Every row gives one point. Any point is a mix of the corners, with weights that add up to 1. It lies inside the corners' shape when no weight is negative. Is each point inside? If not, which corners have a negative weight?
(in the rows, 128 means zero)

Corners:
(1): | 146 | 124 | 136 |
(2): |  45 | 146 | 219 |
(3): | 143 | 108 |  65 |
(4): |  87 | 172 |  78 |
Points:
| 135 | 118 |  99 | => inside
|  65 | 154 | 148 | => outside (1)
|  66 | 138 | 205 | => outside (4)
|  65 | 147 | 181 | => inside
| 119 | 130 | 151 | => inside
| 126 | 144 |  68 | => outside (2)
|  84 | 144 | 105 | => outside (1)

Corners:
(1): | 100 | 157 | 144 | 123 | 142 | 157 | 141 | 100 | 243 |
(2): | 171 | 183 | 116 |  72 | 181 | 202 |  85 | 133 | 175 |
(3): |  92 |  80 | 124 |  83 | 110 |  92 | 158 | 122 |  97 |
(4): |  92 |  64 | 124 | 140 | 113 | 159 |  98 |  83 | 248 |
(5): |  85 | 104 | 191 | 151 |  55 | 158 | 134 |  99 | 126 |
(6): | 147 |  55 | 151 | 191 | 172 | 112 | 117 | 198 | 146 |
(7): | 154 | 222 | 180 | 187 |  91 | 159 | 108 |  85 | 100 |
(8): | 222 | 154 | 105 | 133 | 105 | 114 | 162 | 199 |  61 |
(9): |  81 |  91 |  73 | 121 | 191 | 130 | 108 | 173 | 169 |
(10): | 112 | 184 |  92 |  34 | 144 | 181 | 177 |  65 |  64 |
Points:
| 137 | 138 | 123 | 115 | 131 | 143 | 146 | 131 | 119 | => inside
| 103 | 126 | 142 | 128 | 135 | 156 | 120 | 103 | 177 | => outside (8)
| 149 | 161 | 121 |  94 | 162 | 180 | 103 | 129 | 172 | => inside
| 141 | 204 | 141 | 136 | 159 | 190 |  93 |  86 | 167 | => outside (3, 5, 8)

Corners:
(1): | 164 | 140 |  95 | 111 |  91 | 100 |  86 |  91 | 118 |  91 | 136 | 148 |  96 | 130 | 108 | 131 | 178 |  87 |  96 | 115 |
(2): | 117 | 144 |  83 | 115 |  85 | 123 |  75 |  25 | 232 | 149 | 122 | 145 |  64 | 122 | 103 | 139 | 178 | 150 | 140 | 113 |
(3): | 175 |  85 | 133 | 106 | 127 | 123 |  80 | 132 | 118 | 139 | 154 | 166 | 126 | 120 | 114 | 138 | 116 | 106 | 103 | 133 |
(4): | 139 | 148 |  98 | 126 | 145 | 141 | 108 |  78 | 150 | 127 | 112 | 150 | 148 | 159 | 124 | 132 | 137 | 110 | 101 | 137 |
(5): | 193 | 113 | 109 | 134 | 173 | 123 | 124 | 141 | 139 | 115 | 118 |  95 | 159 | 150 | 140 | 152 | 170 | 185 |  97 | 134 |
(6): | 159 | 117 | 140 | 138 | 159 | 117 | 128 | 145 | 107 |  93 | 137 | 149 | 153 | 138 | 147 | 160 |  98 | 113 | 143 | 127 |
(7): | 166 |  89 | 123 | 118 | 134 | 140 | 129 | 120 | 116 |  50 | 111 | 138 | 164 | 133 |  69 |  95 |  77 | 138 | 132 | 110 |
(8): | 157 | 107 |  93 | 143 |  93 | 119 | 135 | 109 | 153 | 141 | 118 | 125 | 106 | 150 | 132 |  90 | 112 | 117 |  97 | 118 |
(9): |  46 | 108 | 128 | 128 |  99 | 134 | 161 | 141 | 136 | 125 | 134 | 125 | 109 | 112 | 124 | 107 | 124 | 108 | 109 | 183 |
(10): | 140 | 118 | 155 |  72 | 147 | 141 | 131 | 164 | 139 | 127 | 249 |  93 | 147 |  93 | 142 | 138 | 101 | 105 | 125 | 121 |
(11): | 161 | 152 | 121 | 116 |  88 | 184 | 130 | 115 | 127 | 135 | 123 | 131 | 140 | 150 | 139 | 134 | 143 | 126 | 153 | 122 |
(12): | 173 | 150 | 112 | 121 |  98 | 112 |  83 |  83 | 118 | 107 | 148 | 144 | 142 | 158 | 137 | 133 | 112 | 100 | 121 | 160 |
(13): | 153 | 124 | 133 | 122 | 158 | 112 | 118 | 129 | 121 | 151 | 102 |  91 | 144 | 131 |  52 |  75 | 135 |  88 | 128 | 111 |
(14): | 152 |  82 | 138 | 149 | 113 | 173 | 153 | 142 | 107 |  94 | 123 | 137 |  75 | 166 | 138 | 121 |  85 | 230 | 102 | 148 |
(15): | 142 | 133 | 131 | 152 | 103 | 120 |  87 | 146 | 174 | 160 | 129 | 159 |  87 | 145 |  80 |  57 | 120 |  94 |  97 | 125 |
(16): | 143 | 146 | 128 | 148 | 124 | 105 | 171 | 138 |  94 | 143 | 128 | 146 | 110 | 122 | 113 |  44 | 119 | 113 | 101 | 163 |
(17): | 128 | 143 |  54 |  79 | 102 | 102 | 160 | 120 | 106 |  99 | 125 | 127 | 148 | 139 | 120 | 141 | 139 | 124 | 134 | 138 |
(18): | 165 | 130 | 147 |  79 | 117 | 120 | 102 | 119 | 108 | 108 | 166 | 138 | 157 | 129 | 143 | 143 |  93 | 118 | 126 |  86 |
(19): | 185 | 127 | 131 | 103 | 111 |  90 | 157 | 123 | 117 | 122 | 120 | 126 | 148 | 120 | 102 | 139 |  93 |  93 | 112 | 114 |
(20): |  91 | 127 | 151 | 132 |  84 | 141 | 151 | 114 | 118 | 148 | 200 | 123 | 102 | 147 | 120 | 132 | 122 | 113 | 148 | 116 |
(21): |  91 | 154 |  97 | 130 | 106 | 153 | 116 | 125 | 147 | 109 | 145 | 135 | 142 |  54 | 128 | 112 | 103 | 131 | 121 | 126 |
Points:
| 152 | 120 | 123 | 101 | 108 | 125 | 116 | 110 | 134 | 126 | 154 | 120 | 120 | 138 | 133 | 153 | 138 | 126 | 128 | 117 | => outside (4, 7, 15, 16, 21)
| 147 | 120 | 121 | 117 | 118 | 127 | 115 | 120 | 132 | 119 | 139 | 136 | 129 | 133 | 118 | 129 | 120 | 118 | 116 | 126 | => outside (16)
| 141 | 106 | 151 | 118 | 138 | 145 | 124 | 129 | 138 | 125 | 144 | 126 | 133 | 144 | 112 | 134 | 115 | 135 | 127 | 118 | => outside (1, 8, 12, 16, 17, 21)
| 124 | 132 | 119 | 114 | 112 | 131 | 134 | 119 | 129 | 114 | 144 | 133 | 124 | 125 | 116 | 116 | 116 | 120 | 125 | 133 | => outside (3, 5, 8)
| 144 | 120 | 120 | 119 | 122 | 131 | 123 | 121 | 133 | 112 | 138 | 132 | 134 | 126 | 111 | 118 | 116 | 125 | 119 | 127 | => inside
| 178 | 124 | 124 | 119 | 131 | 126 | 116 | 122 | 123 | 111 | 130 | 125 | 142 | 122 | 119 | 123 | 117 | 130 | 120 | 118 | => outside (4, 9, 15, 17, 20)
